Rows are points. Each table stands for the endless flat space through its points: a line for two points, a plane for three, and so on. Write the one point that lies in both, or say that there is none.
(in the rows, 128 means zero)

First (2 x 3)
[[116 135 150]
 [121 175 140]]
Second (2 x 3)
[[131 127 135]
 [ 95 167 147]]
They share: no point

First (3 x 4)
[[157 126 141 120]
 [155 159 119 149]
 [164 133 123 141]]
Second (2 x 4)
[[123 157 145 149]
 [183 151 133 107]]
They share: no point

First (3 x 6)
[[ 75 113 130  68 135  85]
 [ 67 113 120  54 137  87]
 [122 163 180 124 182 127]]
Second (4 x 6)
[[ 51 161 146  73 166  93]
 [107 145 180  79 162 115]
 [ 62 148 143  75 175 102]
 [ 97 120 125 104 187 120]]
They share: [100 143 156  96 164 111]

First (3 x 9)
[[ 98 159 127  89 150 137 117 130 137]
 [101 176 136 114 153 146 136 148 143]
 [109 148 120  94 149 146 112 120 135]]
Second (5 x 9)
[[162 162  90 105 123 167 133 128 103]
 [148 152  96 115 148 152 131 121 128]
 [140 162 148 161 121 125 109 108 174]
 [129 158  91 102 146 173 161 146 109]
 [ 95 154 133  90 120 231 125 150  90]]
They share: [125 147 118 119 150 164 120 121 137]

First (2 x 11)
[[190 154 112 126 115 151  99  91 122 154 135]
 [170 152 116 124 121 141  97  95 106 160 129]]
Second (5 x 11)
[[138 138 106 121 108 120 126 134  82 173 139]
 [127 135 113 149 134 125 141 159  67 179 139]
 [174 189 114  97 116 111  56  64 105 154 105]
 [136 137 140 153 134 141 120 132  77 158 121]
 [169 156 113  95  91 129  76  76 114 157 119]]
They share: no point

First (2 x 12)
[[118 125 159 143 151 134 120 119 113 156 135 111]
 [124 121 157 150 158 143 119 129 123 148 135 117]]
Second (2 x 12)
[[106 141 140 166 186 158 148 130 160 164 129 132]
 [138 109 160 154 158 150 108 142 124 132 137 120]]
They share: [130 117 155 157 165 152 118 139 133 140 135 123]

First (2 x 14)
[[189 120 164 162  96 149 127 105 143  98 134 135 160 146]
 [173 138 160 150 100 133 107 105 151 104 120 115 152 128]]
Second (4 x 14)
[[147 145 138 134 105 141  90  88 146  88  85 108 134 107]
 [179 123 195 152  90 129 100 136 139  93 157 102 200 152]
 [176 167 142 164 103  97  75 148 209 148 121  75 125 126]
 [153 113 175 174 106 111 104 146 143  97 135  80 174 114]]
They share: no point

First (3 x 20)
[[103 144 165 110 138 105 159 138 156 124 156 149 135 133 139 153 157 147
  118 125]
 [115 148 171 122 156 117 169 132 158 128 174 135 159 141 149 151 179 173
  100  91]
 [112 112 162 134 134 134 174 106 160 162 142 116 163 154 119 169 181 149
   92  97]]
Second (2 x 20)
[[126 124 180 116 134 119 173 124 148 138 132 123 147 128 128 165 155 157
  106 127]
 [117 127 171 114 133 117 167 124 156 139 136 131 139 137 129 161 161 150
  113 122]]
They share: no point

First (4 x 24)
[[183 156 117  75 135 120 184  68 118  93 131 155 170 132 111 155 123 119
  113 137  82  66 127 143]
 [187 120  75  99 103 154 162  98  74 111 127 131 180 120  99 147  89  89
  133 151  94 102 103 149]
 [154 146 128  98 151 169 102  90 109 133 135  79 170 166 133 109  87 108
  163 135 107  83 148 169]
 [147 130  98 120 133 186  89 116  77 143 122  64 165 168 128 110  70  83
  180 142 121 115 143 166]]
Second (3 x 24)
[[150 149  91  94 149 139 145  80  84 113 108 120 155 146 120 165  98  90
  140 152 108 103 134 124]
 [172 178  93  79 137 167 141  92  78 113 110 120 147 166  86 150 124  88
  154 134 128 108 126 146]
 [174 145 125 126  99 125 175 130 122  99 128 134 159 164 130 113 120 112
  140 112  84  83 166 176]]
They share: [160 152 101 101 133 139 153  96  94 109 114 124 155 154 118 148 108  96
 142 138 104  98 142 142]

First (2 x 24)
[[161 126 105 127 104 148 125 146 176 114 126 130 141 182 105  99 186 122
   93  83  98  88 155  78]
 [163 132 109 131 106 144 139 130 164 134 110 126 125 170 121 103 170 136
  107  91 110 108 153  96]]
Second (2 x 24)
[[179 140 104 129 107 149 144 138 183 149 106 110 114 146 122 107 160 142
  119 113 114 110 130 102]
 [139 132 104 129  91 149 140 110 147 153  94 146 126 166 126  99 176 142
   99  73 118 110 158  98]]
They share: no point

First (6 x 24)
[[ 93 182 125 107 110 106  85 178 182 145 154  93 118  82  87  95 158 175
   94 115 134 110 141 134]
 [ 88 204 115 106 110 102  98 158 177 140 178  79 123  79  81 100 138 192
  105 119 139  97 118 119]
 [ 84 152 172 142 139 118  98 166 164 119 128 124 102 112 130 134 180 152
   99  77 102 138 167 147]
 [ 90 162 158 150 197 100 105 148 160 141 128 168  82 111 135 145 142 156
  146 100 108 154 133 125]
 [ 99 160 158 109 149 107 118 123 152 120 136 127 111  97 106 134 144 139
  105  73  70 111 140  97]
 [102 170 135  96 122 109  92 169 192 136 146 108 123  70  94  90 150 150
   93 108 112 127 142 108]]
Second (6 x 24)
[[ 78 152 144 131 174 110  99 158 120 125 126 127 105 100 107 114 162 155
   86 124 103 122 121  93]
 [148 162 188 136 194 131 104 133 151 138 143 206  95  75  78 122 158 102
  126  88 124  72 180 147]
 [135 150 164 113 147  99 129 125 189 130 152 175  84  67  66 113 105 139
  149  99 113 146 146  95]
 [131 193 161  71 161  77  93 126 214 152 157 137  84  95 106 106 148 128
  157  73 103 121 161 146]
 [132 160 170  90 138  79 126 103 213 112 177 144  65  91  86 102 116 126
  174  94 132 160 138 113]
 [ 91 186 131  91 163  95  71 160 168 167 116 112 117 113 134 128 179 143
  100  74  73  91 150 146]]
They share: [102 161 144 111 156 101 101 147 163 142 130 138 103  93 102 121 145 146
 113  96  94 121 139 111]

First (4 x 24)
[[123 145 127 178  78 135 119 131 116 164  67  93 112  76  67 120 159 115
  146 118  78 117 109  80]
 [139 155  63 116 136 159 121 135 100 120  99  63  64 134  95  94 107 111
  128 176  74 163 133 168]
 [159 179  87 162 152 151  89 139  84 142  97 111  82 102 133  98 171 155
  110 132 126 173 139 142]
 [121 152 111 155 103 147 130 111  88 150  99  90 100 101  77  79 143 117
  119 125  74 148 151  90]]
Second (4 x 24)
[[141 147 105 144 122 122 109 111 115 151  57  96  99  91 102  94 147 143
  139 129  55 137 135 104]
 [118 176 112 176 115 170 106 134  70 151 112 101  77  91  91  85 175 127
   98 129 115 153 136 114]
 [145 167  69 160  94 122 129  91  95 119  69 132 123  91  90 106 131 127
  103 129  87 153 123  96]
 [147 145  87 151  92 130 107  90 105 123  66  99 118  95 106  93 131 136
  121 139  74 140 140  87]]
They share: no point

First (5 x 24)
[[158 131 134 131 146 183 148 120 170 149 120 134  71 132 126 142 137 203
  137 124 170 122 114 166]
 [133 100 175 146 133 161 155 147 156 141 113 156  55 149 123 149 164 209
  146 101 196 130  93 195]
 [ 98 161 135 116 176 124 129  82 134 149 115 114 120 167 138 205 160 137
  155 102 164 156 139 151]
 [142 145 140 159 148 179 124  98 170 169 106 150  95 140 114 210 135 169
  121 130 152 148 116 170]
 [158 140 130 138 149 190 137 111 178 159 120 138  76 131 120 167 131 196
  127 137 159 129 120 165]]
Second (5 x 24)
[[154 146 140 133 140 163 148  89 136 144 106 132  99 146 131 156 127 166
  159  96 162 132 121 165]
 [114  93  85 191 155 155 151  77 206 102 155 130 109 152  94 150 101 130
  178  90 112 137 131 166]
 [163 128 126 140 114 138 179  68 143 107 109 149  80 159 111 121 107 177
  181  81 160 153 107 188]
 [169 101 111 151 174 111 131  82 158  99  72 160  82 104 115 167  98 185
  119  95 168 115 147 145]
 [147 186 158 104 102 172 167  94 117 159 115 113 104 203 129 149 165 149
  165 107 154 177  79 194]]
They share: no point

First (4 x 24)
[[163 103 140 141 102 147 148 118 113 101 140  84 114 168 149 142 125  99
  137 111 131  99 169 162]
 [149 125 143 155 100 185 125 114 103 139 138 124 115 190 147 171 130 150
  147 126 136 119 141 146]
 [153 143 137 167  97 171 130 104 112 135 146 120 122 194 137 155 119 142
  137 138 134 136 151 158]
 [132 113 144 138 134 191 134 105  89 138 113 112  78 146 184 188 133 143
  175  94 165 113 136 123]]
Second (4 x 24)
[[155 107 141 155 117 143 137  79 105  89 116 113 102 149 163 163 138 129
  153  86 133 118 169 130]
 [153  91 138 151 123 141 147  72 109  89 108 103 106 147 156 171 124 136
  150  89 129 126 181 124]
 [167 107 132 128 117 188 161  82 123 116 140  68  87 146 151 136  99 114
  150 113 145 130 169 136]
 [140  86 132 131 141 161 179  88 126 116 119  56 111 152 148 160  69 129
  138 125 145 151 196 139]]
They share: no point

First (5 x 24)
[[ 67 219  94  88  97 102  67 100 107  64 194 105 145 154 157 104 121 134
  103 165  99  58  92  89]
 [ 94 167 111 106 148 112  83 133  98  74 159  90 148 159 155 118 147 103
  100 169  94  90 105  83]
 [ 79 185 109 108 127  82  91 102  95  86 162 123 148 177 181 103 148 105
   83 183 108  95 103 120]
 [ 96 173 126  84 105  78  87  87 109  99 156  98 124 155 134  84 153 108
   91 139  86  74  87 124]
 [ 55 216  83 108 133 123  63 132  89  49 200 114 172 163 192 125 122 133
  107 197 119  78 105  69]]
Second (5 x 24)
[[112 138 121  65 146  88  78  97 109 124 136 112 123 139 165 103 178  68
   89 189  89 104  64 116]
 [ 75 164 131 103 154  99 125 129 110  95 136  70 154 130 137  74 146  99
   93 174 121  97  99  96]
 [ 86 174 121  92 135  76  70 121  88 107 157  95 149 155 183 120 136  89
   87 168  93 107 108 128]
 [ 53 185 110 115 116  60  89 107  74  77 148 107 137 124 154  98 137 133
  133 180  96  65 103 110]
 [ 90 176 127  66 147  76  60 129  98 139 159  83 161 149 211 128 124  57
   61 180 101 137 104 144]]
They share: [100 155 124 102 142  94  91 117  98  92 147  96 139 162 151 103 160  96
  92 159  93  95 100 108]

First (7 x 24)
[[160 112 141 151 155 144  78  95  88 122 102 182  94 154 194 113 166 105
   64 102 153 140 156  75]
 [148 132 135  99 195 149  67  90 127 128  57 187  79 143 164 149  99  95
   94  63 118 169 131  92]
 [175 124 112  87 168 178  68 116 126 149  90 162  54 131 161 141 127 119
   91  62 143 149 137 101]
 [195 121 176 130 159 157  72 133 135 141 126 205  90 159 218 159 164 126
   64 101 145 155 194  75]
 [208 161 206 110 109 164 120 147 139 187 154 141 111 171 195 131 157 144
  107 134 188 132 186  97]
 [171 188 192 126 142 190 148 152 121 175 115 142  97 185 199 171 111 116
  102 132 136 133 129  80]
 [178 106 161 174 119 217 117 120 118 112 106 157  60 181 172 151 213 198
   97 109 131 159 139 101]]
Second (2 x 24)
[[160 127 163 120 139 138  92  79 134 144  98 157  87 156 183 115 143 156
   90 100 158 168 135  94]
 [158 125 160 119 140 130  86  70 142 143  99 159  86 152 190 113 140 166
   84  96 161 176 132  93]]
They share: no point

First (5 x 24)
[[167 111 119 133  72 134  56  92 156 212 162 149  89 149  11 100 136 101
  162 117 207  69  11 151]
 [ 99  80 130 137  93 101  98 163 144 123 152 146 123 146 108 118 114 102
  142 109 136 103 120 115]
 [116  77 151 158  99 130 104 127 172 157 144 143 134 190 100 117 102 119
  135 126 150  92  93 136]
 [133 136 138 123 120 119  92 132 135 199 127 146  82 116  85 133 149 112
  170 113 173 119  58 148]
 [137  76 130 135  71 125  82 133 168 161 132 158 137 184  90 108 118 138
  156 115 162  57  84 153]]
Second (3 x 24)
[[111 134 191 159 113 128  99 103 149 164 149 138  79 154 117 105 125 118
  177  90 188  97  86 139]
 [108  65 110 132 104 116 102 163 161 152 143 138 139 151  84 138 107  91
  111 144 116 130 107 112]
 [111  74 119 151 117 108 115 159 149 156 149 146 135 162  85 137 109  98
  121 138 132 121  82 127]]
They share: [110  96 146 148 111 119 104 137 153 158 147 140 113 155  98 124 115 104
 141 120 150 114  92 127]

First (4 x 24)
[[147 119 119 105 137  92 123 135 153 117 103 115 159 180 115 131 114 109
  129 102 141  95 136 145]
 [160 109 134 124 128 101  91 135 147  99  91 123 125 156  72 140 138  85
   97  75 148 122 132 142]
 [140 120 119 107 124  91 133 128 138 122 121 121 185 183 148 128 100 131
  145 125 149  75 147 149]
 [169  94 134 156  81  98  95 120  84 120 155 147 183 139 153 117 130 133
  131 134 164  68 165 168]]
Second (6 x 24)
[[178  77 178 149 129 128 145  96 168 161 144 147 159 133 130 148 216  79
   98 167 142 113 154 138]
 [193 102 137 134 138  93 118 143 133 106 144 115 154 161 130 136 157 117
  120 104 178  86 123 174]
 [153 122 112 155  91  79  70 129 112  97 113 147 140 171  99 106  93  96
  136  73 159  94 156 133]
 [140 131 152 105 125  89  99 128 119 124 158 138 183 183 100 135 121 102
  112  80 209  36 132 210]
 [203 116  88 144 111 118  83 164 122  92  96 115 125 146 124 163 125 142
  138 113 139 105 126 131]
 [185  78 152 140 131 106 133 122 144 122 130 121 155 138 134 133 181 106
  106 135 143 117 142 149]]
They share: [161 105 131 133 111  98  99 129 123 111 119 131 155 154 113 129 130 109
 117 104 153  95 146 153]

First (5 x 24)
[[ 61 111 174 107 152  80  77  53 116 154 105 161 166 112 118 139 146  91
  124 103 178 183 154 132]
 [126 132 115 136 125 118  96  48 108 169 154 144 187 133 134 180 107 107
  136 115 156 130 133 121]
 [ 66 121 158 108 142  98  98  88  88 155 101 140 162 130 105 149 146 117
  118 121 145 183 129 160]
 [129 149  98 134 114 145 125 102  64 168 143 114 179 161 108 193 112 139
  132 137 107 134  96 167]
 [119 135 108 123 113 137 129  96  89 160 129 137 163 141 130 176 120 144
  113 147 125 143 105 157]]
Second (3 x 24)
[[ 92 126  80 108 121 120 169  91  92 125 139 179 142 146  81 163 180 116
   75 134 136 188 107 160]
 [140  98 142  74 137 103 108  57  83 144 100 134 126 157 135 153 135 100
  129 105 136 128  74 180]
 [ 95 140 139 119 122 136 114 102  98 159 109 146 162 127 129 165 126 136
  123 144 136 158 122 156]]
They share: [101 132 131 111 124 129 121  94  95 152 112 149 154 134 123 163 135 128
 117 137 136 158 113 160]

First (2 x 24)
[[120 169 125 120 112 166 122  95 112 134 119 122  96 111 146 138 156 120
  151 114 110 150 104 149]
 [128 153 109  88 108 134 130  83 132 110 135 122 116 123 174 158 176 120
  115 106 126 170  84 157]]
Second (6 x 24)
[[128 171 136 114 104 163 144 107 124 116 133 128 114  97 142 157 145 113
  129  78 102 137  84 154]
 [132 196 121 100 100 183  92 119  84 158 138 125 109 113 158 127 132 121
  125 156 136 172  91 164]
 [119 181 110 108 105 164  67  89  88 157 110 125  92 149 159 112 170 122
  140 182 130 196 112 151]
 [121 156 101  93 112 158  97  51 101 153  98 110  70 142 154 118 179 130
  186 153 137 162 123 151]
 [133 193 115  70  94 189 151 120  92 154 155 103 113  73 160 145 104 117
  147 118 148 110  73 162]
 [149 120 124 155 169 159 119  68 137 122 131 134  73  98 167 159 183 169
  161  77 123 194 138 190]]
They share: [122 165 121 112 111 158 124  92 117 128 123 122 101 114 153 143 161 120
 142 112 114 155  99 151]
